Each row is a point. The last column is the point's height on a tilted bowl or saddle (a function of degree 2), plus a little noise. Count its main directions that bend up, bend down and stay straight.

Points (11 x 3):
array([[-0.13,  0.00, -0.10],
       [ 0.95,  0.61, -0.96],
       [ 0.08, -0.04, -0.07],
       [-0.21,  0.13, -0.11],
       [-0.21,  0.47, -0.16],
       [-0.21,  0.05, -0.12],
       [-0.06, -0.36, -0.23],
       [-0.65,  0.41, -0.51],
       [ 0.07,  0.02, -0.06],
       [ 0.54, -0.02, -0.26],
       [-0.57,  0.17, -0.39]])
Directions: 0 up, 2 down, 0 straight

Points (15 x 4):
array([[ 0.47,  0.27, -0.31, -0.12],
       [ 0.34,  0.35,  0.04, -0.03],
       [ 0.07, -0.11, -0.01, -0.09],
       [ 0.26,  0.01,  0.42, -0.29],
       [ 0.42, -0.06,  0.15, -0.25],
       [-0.62, -0.23, -1.07, -1.13],
       [ 0.37, -0.13, -0.78, -0.54],
       [ 0.08,  0.37, -0.44, -0.05],
       [ 0.34, -0.16,  0.32, -0.39],
       [-0.31,  0.42,  0.35, -0.17],
       [ 0.23,  0.12,  0.36, -0.17],
       [ 0.43,  0.12, -0.18, -0.11],
       [-0.19,  0.64, -0.36, -0.16],
       [-0.42,  0.19, -0.29, -0.11],
       [-0.61,  0.18, -0.35, -0.30]])
Directions: 0 up, 3 down, 0 straight

Points (22 x 5):
array([[ 0.37, -0.40,  0.25,  0.09,  0.18],
       [-0.09, -0.29,  0.32, -1.39, -1.03],
       [ 0.38,  0.14,  0.13,  0.58,  0.22],
       [ 0.18, -0.14,  0.16, -0.14,  0.32],
       [ 0.23, -0.31,  0.12, -0.37, -0.03],
       [-0.45, -0.87, -0.52,  0.45, -0.35],
       [ 0.41,  0.13, -0.09,  0.29,  0.42],
       [ 0.17,  0.34, -0.11,  0.30,  0.51],
       [ 0.38,  0.02,  0.45, -0.53,  0.17],
       [ 0.33,  0.02, -0.15, -0.19,  0.14],
       [ 0.19,  0.05, -0.32,  0.07,  0.32],
       [-0.02,  0.08,  0.11, -0.47,  0.24],
       [ 0.65,  0.61, -0.42,  0.40,  0.48],
       [ 0.15,  0.68,  0.12, -0.24,  0.46],
       [-0.38, -0.16,  0.64,  0.45, -0.40],
       [ 0.48, -0.47, -0.24,  0.17, -0.21],
       [-0.46,  0.13,  0.03,  0.21,  0.10],
       [-0.54, -0.24,  0.43, -0.72, -0.09],
       [ 0.15, -0.15,  0.00,  0.09,  0.38],
       [ 0.52, -0.23,  0.34, -0.25, -0.04],
       [-0.25, -0.10,  0.28,  0.22,  0.26],
       [ 0.19,  0.50,  0.07, -0.57,  0.39]])
Directions: 0 up, 2 down, 2 straight

Points (48 x 7):
array([[ 0.76, -0.04, -0.32, -0.23, -0.15, -0.14, -0.47],
       [ 0.05,  0.17, -0.13, -0.46,  0.63,  0.00, -0.35],
       [ 0.21,  1.02, -0.59, -0.34, -0.17,  0.07,  0.10],
       [ 0.76, -0.42,  0.14,  0.21, -0.53,  0.37, -0.45],
       [-0.70, -0.19,  0.12,  0.83,  0.20, -0.05, -0.34],
       [-0.04, -0.39,  0.16,  0.34,  0.10,  0.22,  0.10],
       [-0.46, -0.53, -0.56,  0.10,  0.24,  0.11, -0.47],
       [-0.40,  0.81,  0.63, -0.33, -0.28,  0.36,  0.04],
       [ 0.49, -0.92,  0.35,  0.10,  0.68,  0.27, -0.46],
       [-0.02, -0.08,  0.28,  0.32, -0.67, -0.59, -0.16],
       [-0.72, -0.30,  0.20,  0.09, -0.01,  0.84, -0.73],
       [ 0.10,  0.16,  0.10, -0.07,  0.30,  0.30, -0.10],
       [ 0.31,  0.29,  0.12,  0.01, -0.17,  0.22,  0.01],
       [-0.51, -0.11,  0.51,  0.55,  0.18,  0.18, -0.30],
       [-0.49, -0.16,  0.14,  0.54, -0.42, -0.64, -0.02],
       [ 0.35,  0.18,  0.00,  0.44, -0.06, -0.08,  0.04],
       [-0.11, -0.13, -0.14,  0.34,  0.16, -0.04, -0.02],
       [ 0.40, -0.33, -0.87,  0.62, -0.05, -0.46, -0.58],
       [ 0.35,  0.32, -0.24, -0.15, -0.15, -0.58, -0.13],
       [ 0.00,  0.10, -0.15, -0.51, -0.37,  0.39, -0.53],
       [-0.45,  0.45, -0.04, -0.82,  1.10,  0.67, -1.22],
       [-0.14,  0.18,  0.31,  0.13,  0.09, -0.76, -0.14],
       [-0.41, -0.40,  0.34,  0.16, -0.37, -0.34,  0.04],
       [-0.20,  0.21, -0.04,  0.04, -0.22,  0.66, -0.36],
       [-0.10,  0.05,  0.19,  0.11, -0.09,  0.05,  0.05],
       [-0.62,  0.31,  0.83, -0.51, -0.58, -0.03, -0.89],
       [-0.12, -0.02,  0.03, -0.20,  0.36,  0.28, -0.28],
       [ 0.14, -0.05, -0.25,  0.10,  0.40,  0.61, -0.53],
       [ 0.29,  0.16,  0.03,  0.22,  0.02, -0.24,  0.08],
       [ 0.30,  0.13, -0.01,  0.43, -0.07, -0.13,  0.06],
       [-0.02,  0.55,  0.29, -0.66, -0.31, -0.18,  0.02],
       [ 0.51, -0.01, -0.11, -0.15, -0.09, -0.53, -0.19],
       [-0.01, -0.17, -0.05,  0.56,  0.18, -0.01,  0.03],
       [ 0.63, -0.06,  0.34,  0.39,  0.20,  0.34, -0.23],
       [-0.19,  0.44,  0.06,  0.03, -0.38, -0.04,  0.02],
       [-0.26, -0.14, -0.68,  0.05, -0.08, -0.60, -0.56],
       [ 0.69,  0.10, -0.26, -0.54,  0.70, -0.02, -0.58],
       [-0.32, -0.46, -0.21,  0.31,  0.01, -0.13,  0.12],
       [ 0.09,  0.20,  0.29,  0.32, -0.74,  0.28, -0.34],
       [-0.05,  0.79,  0.25,  0.18,  0.13, -0.04,  0.34],
       [-0.11,  0.61, -0.04, -0.15,  0.50,  0.35, -0.03],
       [-0.36, -0.78,  0.31, -0.10, -0.09, -0.60, -0.03],
       [ 0.16, -0.17,  0.65, -0.32, -0.22,  0.12, -0.49],
       [-0.35, -0.27,  0.17,  0.82, -0.06, -0.20,  0.16],
       [-0.49,  0.60,  0.59,  0.40, -0.10,  0.51, -0.33],
       [ 0.27,  0.03,  0.14, -0.08, -0.39, -0.06, -0.12],
       [ 0.00, -0.02,  0.19,  0.12, -0.53,  0.05, -0.09],
       [ 0.24,  0.40, -0.18,  0.34, -0.41,  0.32, -0.25]])
Directions: 1 up, 5 down, 0 straight
